Every row gives one point. Each copy is the shape, with its points in the same order, turned, moved and blurred by noise. Say if it was mirrored as well.

Shape:
[[ 0.54 -0.07]
 [-2.09  1.34]
 [ 0.33  1.28]
 [ 1.67 -2.86]
 [ 1.45  1.24]
 [-0.76  0.85]
 [-0.46 -0.55]
 [-1.08 -0.47]]
Copy 1, 8 rows:
[[ 0.24  0.12]
 [-2.40  0.96]
 [-0.13  1.26]
 [ 1.69 -2.65]
 [ 1.09  1.26]
 [-1.10  0.54]
 [-0.86 -0.65]
 [-1.43 -0.59]]
Copy 1 is: only turned
Copy 2 (8 x 2):
[[ 1.10  0.81]
 [-1.87 -0.20]
 [ 0.77 -0.84]
 [ 2.32  3.60]
 [ 1.39 -0.66]
 [-0.54 -0.21]
 [ 0.07  1.40]
 [-0.40  1.30]]
Copy 2 is: mirrored

Shape (8 x 3):
[[-0.47  0.04  1.75]
 [-0.40 -1.03 -2.14]
 [-1.33 -0.27 -1.41]
 [-0.08  2.19  0.98]
 [ 2.19  1.55  0.33]
 [-1.03 -1.31  0.90]
 [ 0.68 -0.77  0.47]
 [ 1.35 -0.71  1.24]]
Copy 1:
[[ 1.43  1.79  1.11]
 [-0.52  0.13 -1.93]
 [-0.88  1.03 -1.07]
 [-0.07  0.88  2.50]
 [ 0.90 -1.43  1.82]
 [ 1.38  2.03 -0.63]
 [ 1.57  0.39 -0.11]
 [ 2.40  0.24  0.50]]
Copy 1 is: mirrored
Copy 2:
[[-1.20  2.21  1.09]
 [ 0.48 -1.22 -0.76]
 [-0.58 -0.70  0.10]
 [-0.27  1.36  3.16]
 [ 1.96  1.85  2.10]
 [-1.42  1.75 -0.61]
 [ 0.24  1.82  0.06]
 [ 0.86  2.68  0.04]]
Copy 2 is: mirrored
Copy 3, 8 rows:
[[ 0.54 -2.27  0.41]
 [-1.83  0.95  0.22]
 [-1.04  0.45  1.24]
 [ 2.31 -0.80  0.41]
 [ 1.75 -0.22 -1.92]
 [-1.11 -1.99  0.75]
 [-0.49 -1.23 -0.80]
 [-0.12 -1.89 -1.53]]
Copy 3 is: only turned

Shape:
[[-0.44  1.03 -0.45  0.14]
 [ 0.60 -0.28  2.39  0.17]
 [ 0.20  1.22 -0.93 -2.07]
 [ 1.46 -0.43  2.02  1.61]
 [-0.78 -1.94  0.96 -0.36]
 [-0.01  2.26 -1.36 -1.13]
 [ 0.60  0.78  0.00  0.99]
 [-1.18  2.68 -0.37  0.92]]
Copy 1, 8 rows:
[[-0.18  0.77 -0.66 -0.87]
 [-2.61  0.14  0.69  1.09]
 [ 0.28  2.81 -0.99 -0.32]
 [-2.31 -0.84  1.71  0.12]
 [ 0.03 -0.49  0.00  2.17]
 [ 0.09  2.43 -0.86 -1.72]
 [-1.11  0.38  0.74 -1.19]
 [-1.03  0.26 -1.69 -2.43]]
Copy 1 is: mirrored
Copy 2, 8 rows:
[[ 0.74  0.26  0.83  1.47]
 [-2.06  0.58 -0.97  0.14]
 [ 0.96  0.55  1.82 -0.49]
 [-1.65  0.24 -2.64  0.06]
 [-1.96 -1.86  0.26  0.39]
 [ 2.02  1.39  1.27  0.37]
 [ 0.27  0.24 -1.20  1.02]
 [ 0.74  1.68  0.20  2.79]]
Copy 2 is: mirrored
Copy 3, 8 rows:
[[ 1.65  1.24  0.59  0.00]
 [-0.35 -0.37  1.83  1.84]
 [ 1.26  0.03 -0.59 -1.41]
 [ 0.68 -0.17  1.76  3.12]
 [-1.36  1.37  0.24  1.38]
 [ 2.51  0.52 -0.10 -1.54]
 [ 1.89  0.82  0.90  1.32]
 [ 2.80  1.88  1.94 -0.58]]
Copy 3 is: only turned

Shape, 10 rows:
[[-1.39 -0.15  1.08 -0.88 -0.46 -0.87]
 [ 0.08  0.47  1.02  0.94  0.81 -0.64]
 [-1.06  2.43  1.34 -0.61  0.86 -1.04]
 [ 0.44  2.59  1.86 -0.45  0.63  2.94]
 [-0.63 -0.51  1.83 -0.74  1.15 -1.49]
 [ 1.51  0.81  1.82 -0.60 -1.21 -1.51]
 [ 1.31  0.33  1.83 -0.76  0.24  1.49]
 [-0.21 -0.34  1.02  1.42 -0.13  0.22]
 [ 0.28 -0.18 -4.65  1.30  0.57 -1.39]
 [-0.41 -0.22  1.14 -0.90  0.23 -1.27]]
Copy 1:
[[-0.83 -2.08 -0.38 -0.01 -0.54 -1.72]
 [ 1.68 -1.34  0.11 -0.41  0.39 -1.18]
 [ 0.02 -3.09  0.68 -1.52  0.97 -0.45]
 [ 1.19 -2.20  1.22 -1.36 -1.63  2.43]
 [ 0.18 -1.71 -0.59 -1.59 -0.33 -2.52]
 [ 1.00 -2.69 -2.57 -0.42  0.03 -0.42]
 [ 1.21 -1.11 -0.77 -1.11 -1.83  0.79]
 [ 1.59 -1.12  0.13  0.79 -0.67 -1.18]
 [-0.44  2.29 -0.13  1.77  3.79 -0.45]
 [-0.12 -1.62 -0.92 -0.74 -0.07 -1.80]]
Copy 1 is: mirrored
Copy 2, 10 rows:
[[-0.94 -1.45  0.03  1.32  0.05 -0.38]
 [ 0.60 -0.04 -0.20  1.31 -0.61  0.98]
 [-0.86  1.09  0.45  2.30 -1.00 -0.73]
 [-0.43  0.98  1.57 -0.53 -3.84 -0.08]
 [ 0.47 -0.72  1.08  1.69  0.69 -0.07]
 [ 1.74 -0.97 -1.08  1.26 -0.99 -1.63]
 [ 1.06 -0.61  0.94 -0.80 -1.93 -0.19]
 [ 0.35 -1.20 -0.53  0.81 -1.19  1.74]
 [-0.91  1.45 -4.09 -0.96  1.94  2.07]
 [ 0.03 -0.92  0.27  1.16  0.43 -0.55]]
Copy 2 is: only turned

Shape (12 x 8):
[[-0.03 -0.49  0.20  0.20  1.38 -0.68 -2.38 -0.97]
 [ 0.29  2.04 -1.80  1.67 -0.77  0.00  1.83 -0.92]
 [ 1.02 -0.89  1.11  0.41  1.81 -2.18  0.83 -1.11]
 [-0.16  0.77  0.24  1.17 -0.87  1.19 -0.06 -1.49]
 [ 1.94  0.15 -0.19  0.09  2.14 -0.59  0.53 -2.79]
 [-0.06  0.88 -0.47  0.29  1.79  2.81  0.50 -1.20]
 [ 1.97  0.43  0.89 -1.49  0.93 -2.12  0.52 -0.37]
 [-3.42 -0.24 -0.26  1.00 -0.95  1.73  0.13  1.67]
 [-0.71  1.43 -1.37  0.50  0.27  0.15 -0.23  1.86]
 [-0.74  2.89 -1.23 -0.65  1.61 -1.48  1.11 -0.29]
 [ 0.26 -1.61 -1.30  0.01 -1.05  1.26  0.13 -1.41]
 [ 0.65  0.52 -0.62 -0.93  0.95  0.89  0.49 -2.60]]
Copy 1 (12 x 8):
[[-1.55 -0.41 -1.67  0.07  0.72 -1.44 -0.78 -2.18]
 [-0.51 -1.35  0.21 -3.31  0.29  0.38 -1.25  1.98]
 [ 1.01 -1.51 -1.22 -0.83  1.29 -2.54  0.51 -0.96]
 [-0.64 -0.07  0.90 -1.25  0.59 -0.34 -2.25 -0.56]
 [-0.18 -3.10 -0.84 -0.70  1.48 -1.79 -1.07 -0.61]
 [-1.43 -1.33  0.62  1.15  0.77 -0.73 -2.06  0.96]
 [ 0.32 -2.17 -0.87 -0.89  1.82 -0.97  2.05 -1.37]
 [-0.58  2.90  1.34  0.28 -2.33  0.51 -0.87  1.04]
 [-1.42  0.84 -1.00 -1.01  0.20  0.66  0.39  1.03]
 [-2.46 -1.64 -0.32 -1.85  0.91 -1.15  1.68  1.54]
 [ 0.59 -1.59  0.03  0.05 -0.98  0.83 -1.89 -0.99]
 [-0.82 -2.90  0.58 -0.28  0.67 -0.73 -1.07 -0.49]]
Copy 1 is: mirrored
Copy 2, 12 rows:
[[ 1.14 -1.03  1.11  0.76  0.92 -1.59 -1.86 -0.01]
 [-0.18  0.93  2.52  1.12 -0.32  3.25 -0.33 -0.95]
 [ 1.51 -1.22  2.07  1.53  2.52 -0.66  1.25 -0.66]
 [ 1.31 -0.35  0.68 -0.13 -1.05  1.55 -1.16 -1.00]
 [ 2.27 -1.03  4.07  0.34  1.06 -0.05 -0.03 -0.88]
 [ 0.64  0.21  2.23 -2.51 -0.33  0.88 -1.22 -1.31]
 [ 1.80 -0.16  2.21  1.32  1.65 -0.31  1.44  1.70]
 [-2.06  0.41 -2.18 -0.65 -0.63  0.97 -0.63 -0.97]
 [-1.23  2.09  0.63  0.25  0.10  0.71 -0.87  0.43]
 [-0.48  0.47  2.84 -0.16  1.93  2.05 -0.43  1.87]
 [ 0.15 -1.03  1.38  0.47 -2.40  0.03  0.01 -1.41]
 [ 1.29 -1.45  2.97 -1.10 -0.68  0.72 -0.11  0.05]]
Copy 2 is: only turned

Shape (13 x 9):
[[-2.36  1.48  1.01  1.78 -0.46  0.25 -0.64 -1.00 -1.20]
 [-0.36  0.32 -0.91 -0.30  0.44  0.45  1.97  1.89  2.06]
 [ 1.43  0.76  2.26 -1.14 -0.10  0.68  0.60 -0.16  0.80]
 [-1.66  1.64  1.69 -0.02  0.14  1.30 -1.90  0.22  0.56]
 [-0.84 -0.10 -1.01  0.18 -1.90 -0.46  0.93 -2.86 -0.57]
 [-0.67 -0.71  0.37  0.04  0.83  1.69  1.55 -1.78 -0.55]
 [ 2.32  2.79  2.38  1.19 -0.12 -2.20 -1.48  1.09  0.09]
 [-0.57  0.61 -1.40 -0.97 -1.56 -0.62  0.28 -2.14 -0.45]
 [ 0.51  1.43 -0.42  0.16  1.56  0.46  0.40  0.17 -0.38]
 [-1.78  0.69 -0.47 -0.59 -0.09 -0.39  0.99  1.02 -2.23]
 [ 1.74  0.45  0.77  0.89  2.07 -1.34  0.14  2.74  0.80]
 [-1.01 -1.25  1.03 -1.52  1.69  0.65  0.39 -0.43  1.52]
 [-2.01  0.82 -0.10  0.64 -1.87  1.22 -2.55  2.03 -2.29]]
Copy 1:
[[ 1.59 -1.91 -0.45  1.60  2.61  0.20 -1.33 -0.22  1.14]
 [-0.76 -2.50  0.32 -1.79 -1.73  1.45  0.42  0.20 -0.26]
 [-0.65  0.09  0.96 -0.04 -0.95 -0.70  0.91 -0.09  2.12]
 [ 0.67 -1.55  1.24  2.79 -0.08  0.33 -0.53 -0.74  0.70]
 [-0.45 -0.46 -1.84 -1.17  2.18 -1.05 -1.23 -2.07  0.18]
 [ 0.22 -1.69 -0.35 -1.09  0.53 -2.48 -0.37  0.21  0.31]
 [ 1.55  1.69  1.07  0.66 -0.17  2.80 -0.32 -0.12  3.89]
 [ 0.17 -0.11 -1.97 -0.60  1.41 -0.53 -0.26 -2.35 -0.54]
 [ 1.88 -0.71 -0.64 -0.53 -1.31  0.05 -0.34  0.16  0.81]
 [ 1.66 -0.97 -1.32 -0.06  1.44  0.68  1.41  0.95 -0.89]
 [ 1.68  0.02  2.00 -1.36 -1.96  2.39  0.08  1.55  1.32]
 [ 0.33 -1.71  2.50 -0.64 -0.70 -1.47  0.96 -0.93 -0.71]
 [ 0.53 -0.14 -0.87  3.39  1.77  1.80 -0.90  1.68 -1.63]]
Copy 1 is: only turned
Copy 2, 13 rows:
[[-1.24  1.33  1.28  0.63 -1.56  0.90 -1.64 -1.92 -1.54]
 [-0.76  0.07 -0.44 -0.67  1.81  0.70  0.15  1.37  1.79]
 [-0.20  1.20 -1.88  1.20  0.98 -0.94  0.92 -0.17 -1.66]
 [ 1.49  1.18  0.11  0.38  0.06  0.69 -1.76 -0.39 -2.35]
 [-1.82  2.46  1.53 -0.06 -1.64 -2.20  0.33 -1.32  0.73]
 [-1.85  2.24  0.48 -2.06  0.40 -1.46  0.37 -0.90 -1.12]
 [ 0.58 -1.00 -3.82  2.36 -1.95  0.76  0.12 -2.03 -1.10]
 [-1.01  1.76  0.81 -0.03 -2.00 -1.87  0.48  0.05  0.88]
 [-1.05  0.41 -1.55 -1.38 -0.40  0.25 -0.21  0.48 -0.95]
 [-2.29 -0.97  1.94  0.20 -0.76 -0.31  0.12  0.47 -1.10]
 [ 0.36 -2.71 -2.92 -0.70  0.61  0.42  0.23 -0.60 -0.53]
 [ 0.69  1.01 -0.27 -1.30  2.08 -2.44 -0.82  0.17 -1.13]
 [ 0.50 -0.28  2.97  0.88 -1.90  2.12  0.79 -0.38 -2.34]]
Copy 2 is: only turned
